Each point is reached from the start by the listed moves, each made once or not at all, plus a little noise. Is the number of moves made odd or even? Then give how often each move was made.
In the rows, 128 means zero.

Moves:
(1): [156 154 172 138 102]
(2): [ 58 144  80  92 159]
Start: [149 131 119 127 132]
Points:
[102 172 110 102 131] => even (1, 1)
[174 155 162 135 105] => odd (1, 0)

Moves:
(1): [106 138 111 158 105 142 114 166 143]
(2): [122 136 142 137 111 127 130 105 109]
(3): [117 147 141 122  89 117 109 133 156]
(4): [137 113 131 128 122 129  75 112  93]
(5): [183  95 140 123  92 109 114 134 121]
(6): [171 135 126 127 114 131 136  91 155]
(7): [ 96 118 113 130 113 140 122 130 138]
(8): [128 136 158 123 150 148 153 116 137]
(9): [ 87 118 138 152 163 110 100 112 107]
Start: [147 144 109 114 109 123 152 101 136]
Points:
[207 123 155  93  19 130  91  55 173] => even (0, 0, 1, 1, 1, 1, 1, 1, 0)
[174 104 150 130 101 123 139  49 151] => odd (0, 0, 0, 0, 1, 1, 1, 1, 1)
[155 118 119 105  20 107 111 115 172] => odd (0, 0, 1, 0, 1, 0, 1, 0, 0)
[171 110 160 124  61 112  61  33 146] => odd (0, 0, 1, 1, 1, 1, 1, 1, 1)

Moves:
(1): [125 138 156 138 132 129 107 116 124 141 123 138 129 124 132 123 142 128
 132 118 126]
(2): [135 134 130 128 122 123 102 132 121 130 140 132 128 123 140 112 116 124
 121 115 116]
(3): [143 125 131 124 133 141 124 131 127 127 136 132 125 144 138 122 123 134
 126 127 128]
(4): [127 122 128 138 137 120 127 129 137 118 137 115 141 122 126 119 120 123
 128 124 131]
(5): [143 147 113 125 124 129 127 111 133 130 123 132 122 118 131 141 135 138
 121 136 132]
(6): [129 138 136 145 125 121 129 130 127 121 110 137 126 112 124 125 138 134
 118 114 126]
(7): [111 115 140 131 119 112 128 124 126 135 115 133 132 148 119 126 123 110
 139 120 130]
(8): [147 117 130 138 136 118 122 124 134 122 147 145 123 117 126 143 125 143
 128 116 140]
(9): [127 133 117 139 122 141 128 142 127 137 120 117 149  99 120 129 121 119
 112 138 117]
(10): [123 129 134 115 112 133 133 135 136 131 120 126 125 136 138 125 126 129
 132 129 118]
(11): [130 128 130 134 120 132 130 131 121 129 122 119 128 123 131 124 125 142
 134 131 127]
(12): [120 115 124 130 130 138 140 140 137 132 147 123 121 144 141 141 108 119
 142 146 131]
(13): [128 133 121 140 117 138 150 110 135 120 143 127 129 115 123 151 141 127
 134 142 116]
(14): [136 139 129 111 118 124 126 129 126 135 128 126 119 138 132 123 121 127
 132 118 134]
(15): [126 118 133 112 113 109 137 123 130 125 132 125 120 133 133 145 114 118
 131 142 138]
(16): [130 133 140 122 119 115 135 104 133 137 122 131 104 125 135 138 138 135
 115 123 136]
(17): [136 140 125 129 131 121 126 140 123 133 145 126 138 120 126 120 112 143
 126 136 136]
(18): [132 145 113 108 105 146 130 134 124 138 123 140 122 126 143 109 128 135
 132 140 129]
Start: [110 120 125 101 135 132 113 133 130 141 147 127 123 121 124 154 100 123
 147 127 122]
Points:
[131 130 121 128  95  91 135 103 154 133 151 133 131  70 104 203  85 109
 139 127 133] => odd (0, 0, 0, 1, 1, 1, 1, 1, 1, 0, 0, 0, 1, 1, 1, 0, 0, 0)
[119 101 136  92  97  91 102 168 144 159 197 115 138 121 144 156   7  98
 159 133 131] => even (0, 1, 0, 1, 0, 0, 1, 1, 1, 1, 0, 1, 0, 1, 1, 0, 1, 0)
[128 134 153 136  93 119 132 146 148 150 185 115 135  67 138 186  58 138
 160 146 126] => even (1, 0, 0, 1, 0, 1, 0, 1, 1, 1, 1, 1, 1, 1, 1, 0, 1, 0)
[163 141 161 122 116 109  67 106 122 143 156 162 100  90 154 165  94 159
 134 102 130] => even (1, 1, 1, 0, 1, 1, 0, 1, 0, 0, 1, 0, 0, 0, 1, 0, 0, 0)
